Rows are points. The window is the flat piece filled in between its corners: a triangle in 3 columns, a solid with four corners in 4, and so on. A path goes straight from each point to the next, and from the last back to the first. List the points from which the path goes on through the window.

Window:
[[  7 -32  14  33]
 [ 25  14   2 -15]
 [ -6 -10 -16  34]
 [-13  29  -7  -5]]
Path:
(1): [  6   9 -10  56]
(2): [ 12  13 -12  29]
(3): [  1 -12   1 -17]
(4): [-22 -19  -2   5]
(5): [10 23 -2 19]
(6): [22 25 15  7]
(7): [ 21  -2 -13 -30]
(8): [  1   3  -3 -10]
(9): [14 22  0  0]
(10): [ 17 -17  13  48]
(11): [ -5 -39   9   4]
(12): [  5 -55 -10  25]
(13): [ 20 -24  18  41]
(14): [ 16 -19  30  60]
(15): [ 11 -52   1  17]
(16): [-15 -38   8  10]
Through the window after points: 2, 4, 6, 8, 10

Window, 6 rows:
[[ 12  -6 -37  -2 -13 -12]
 [ 38 -33  14 -17 -43  -5]
 [ 60 -22  -6  25  13   4]
 [  8 -10 -12 -22  38  40]
 [-11  30 -15  -2  49  11]
 [-41 -20 -30   4  -7 -19]]
Path:
(1): [  7 -31   1 -23   6 -28]
(2): [ 21  -2 -20   2 -19  12]
(3): [-20  10 -36  19  16  14]
(4): [-30 -15 -26 -11  30 -18]
(5): [ 26 -27 -15 -19  36   2]
(6): [ 19 -21  -9  -7  -1  32]
(7): [  9 -21  -6  -1  -1  34]
(8): [ 24 -21 -19  -9  14 -12]
(9): [ 16 -10 -16 -31  40  25]
(10): [-6 -9 -6 13  9 43]
(11): [-19  -6 -19  18  -9  17]
(12): [-14 -21 -29 -19  12 -25]
Through the window after points: 1, 9, 11

Window (8 x 8):
[[ 10  15  13  -1   5  -7  14 -33]
 [-36 -29  48  23  26   3  12  39]
 [  7  -1 -20  -4 -48  -7   0   3]
 [-28 -20  24  13  28   8 -18  -2]
 [-10  19  -6  26 -25   5  -3  16]
 [ 30  24   4 -14  -4  -7 -14  -9]
 [ -7  33  -3 -14 -60  -9 -10  -4]
 [ 15  17   7 -18  -6  27   3 -19]]
Path:
(1): [ 16  -3  35  11  -8  34   7 -12]
(2): [ 10 -24  52  27  -6  -1   9  -1]
(3): [-21  19  -5 -10  16  -1   7  -2]
(4): [-10   2 -10  -5  35   8   9  10]
(5): [  2  -1  28  13 -16   1  -5  -2]
(6): [ 21   0  29  -6 -35   7 -11 -19]
(7): [-11  28 -50   4 -14 -13   5   9]
(8): [-35   8   7   9  17   0  11  26]
(9): [ -6 -28  45  17   5   6  -2   6]
(10): [ 25  11  21  -2 -25  10 -16 -46]
(11): [ -7  13 -13  -7   0  -7   3  12]
(12): [-13  13  -4 -13   8 -17   4  -4]
Through the window after points: 2, 8, 12

Window:
[[  7  25  41 -37  26 -33 -17  21  14]
 [ 21   8  21  33  23  -4  18  -2  -3]
 [-11 -37  22  -2  26 -50 -11  -6  20]
 [ 13 -44  10  12   5  48  14  -4 -11]
 [-28  26  40  -1   7  -4  14  -2  32]
 [ 22   6 -25  19  -1  55  -9 -57 -48]
 [-16  15 -21   1   6  15   7  21 -17]
 [ 20  17  16 -20 -24 -51 -16  10  29]
 [ 23 -35 -23  -8  -5  27  42 -46 -60]]
Path:
(1): [-40 -12  20  14   4  23  -2   1 -50]
(2): [ 54  -2  -8 -18  16 -11   5  -4  44]
(3): [ 22 -18 -32 -18  11  35   7 -30   1]
(4): [  6  -7  18  23  -5   7  12 -30 -55]
(5): [  7   7  27  13 -23   9 -13  20 -21]
(6): [ 25  -7 -14 -22  17   9  30 -37  21]
(7): [ 31   1   4 -14  34   9  12  -7  24]
(8): [ -2  -9  22   1  -4 -28  19   4 -17]
(9): [ -6 -26  26  11 -21  10  -8  -7 -21]
(10): [ 25 -17 -31 -13  46  17  45 -19  -5]
(11): [ 17   5 -17   4  11  25   1 -27 -12]
(12): [ -1   5  13   1  -6  17  -3 -19 -40]
Through the window after points: 1, 3, 9, 11
